Every row gives one point. Each copy is the shape, with its points in the same order, turned, moved and blurred by noise. Say if it was mirrored as well.
(in the rows, 128 means zero)

Shape:
[[ 64 138]
 [101 147]
 [ 64 169]
 [179  94]
 [167 140]
 [136 132]]
Copy 1:
[[142 193]
 [123 145]
 [113 186]
 [151  60]
 [109  82]
 [128 114]]
Copy 1 is: mirrored
Copy 2 (6 x 2):
[[ 76 155]
 [120 157]
 [ 86 186]
 [179  80]
 [181 125]
 [152 129]]
Copy 2 is: only turned
Copy 3:
[[144 183]
 [119 139]
 [102 189]
 [120  58]
 [ 96  78]
 [111 107]]
Copy 3 is: mirrored
Copy 4:
[[106  78]
 [124 103]
 [127  64]
 [113 190]
 [151 169]
 [121 142]]
Copy 4 is: mirrored

Shape, 6 rows:
[[167  78  53]
 [124 123 134]
 [139 123 154]
 [161 144 141]
 [ 69 122 129]
 [150 206  84]]
Copy 1, 6 rows:
[[135 107  36]
 [141 110 137]
 [131  92 148]
 [100 105 138]
 [189 135 152]
 [ 74 184 128]]
Copy 1 is: mirrored
Copy 2, 6 rows:
[[137  41  59]
 [135 129 120]
 [165 145 128]
 [176 108 134]
 [ 87 149 130]
 [147  60 199]]
Copy 2 is: mirrored
Copy 3, 6 rows:
[[143 164  47]
 [133 109 140]
 [155  98 141]
 [169 129 150]
 [ 77  93 143]
 [127 196 182]]
Copy 3 is: only turned
Copy 4 (6 x 3):
[[189  92  62]
 [118 113 125]
 [ 95 121 116]
 [116 146 108]
 [117  78 173]
 [173 184 151]]
Copy 4 is: mirrored

Shape (9 x 6):
[[141 123 134  96  77  95]
 [145 125  72  94  99 106]
 [116  93 161  95 228 189]
 [119 153 134 123  81 132]
 [129 164 117 142 171 106]
 [130 145  82 129  93 133]
 [ 85 122 108 156 124 115]
 [ 89 169  88  87 112 108]
 [ 69  84 172 140 248 138]]
Copy 1 (9 x 6):
[[149 118 146 109  68 129]
 [153 143  87  91  85 137]
 [ 84 131 143 150 226 192]
 [125 157 141 146  75 119]
 [138 156 119 138 162  87]
 [144 162  95 134  81 125]
 [109 117  98 165 113  98]
 [ 95 157  97  89  95  95]
 [ 69  84 142 171 237 130]]
Copy 1 is: only turned
Copy 2 (9 x 6):
[[144 146 158  74 163 140]
 [138 131  85  94 138 110]
 [ 68 102 170 176  19 118]
 [123 168 134 115 152 162]
 [ 88 171 129 139 130  82]
 [127 170  91 126 147 145]
 [ 87 138 120 157 165 131]
 [ 61 152  97  69 153 147]
 [ 33  93 194 205  86 105]]
Copy 2 is: mirrored

Shape (12 x 8):
[[125 192 123 119 161 171 124 178]
 [134 179  82  84  74 157 172 108]
 [ 99 145  75 105 166 125  52  72]
 [153 157  63 201  85 160 148 105]
 [162 131 141 177 169 177 176 104]
 [ 73 163  94 169 186 148 167 129]
 [164 127 156 131 173  97  84 156]
 [158 156 124 148  61 159 153 142]
 [204  81 119 145  87 112 157 181]
 [156  92 145 138 129  64 160 112]
 [154 105 142 116  72 152 117 132]
 [135 106 103  94 155  92  82 146]]
Copy 1 (12 x 8):
[[107 188  78 159 136 154  91 147]
 [151 141  65  91 113 181 171 104]
 [113 128  83  88 177 106  55  49]
 [180 114  45 158 145  89 172 110]
 [153 151 117 150 217 113 158 164]
 [ 79 120  56 127 181 102 118 175]
 [141 166 170 143 140  95  59 131]
 [162 143 100 166 107 145 178 115]
 [214 101 159 164 101 137 133 161]
 [154 104 186  96 132  94 133 149]
 [160 122 152 156 127 159 141  85]
 [141 115 145 110 126 124  45 107]]
Copy 1 is: only turned
Copy 2:
[[ 93 181 135 140 160 166 172 168]
 [166 211  69 127 121 137 135 107]
 [153 122 139 147 188 216 167  53]
 [ 97 138  41 185 116 118 169  87]
 [ 97 127 143 141  86  97 201 117]
 [ 53 150 122  90 148 152 195  91]
 [126 108 185 164 199 123 142 138]
 [125 154  72 163 112 109 118 148]
 [154 104  88 159 168  44 140 168]
 [141 106 143 122 168  56 121  86]
 [169 109 103 147 126 127 113 149]
 [163 110 142 131 222 145 150 117]]
Copy 2 is: only turned
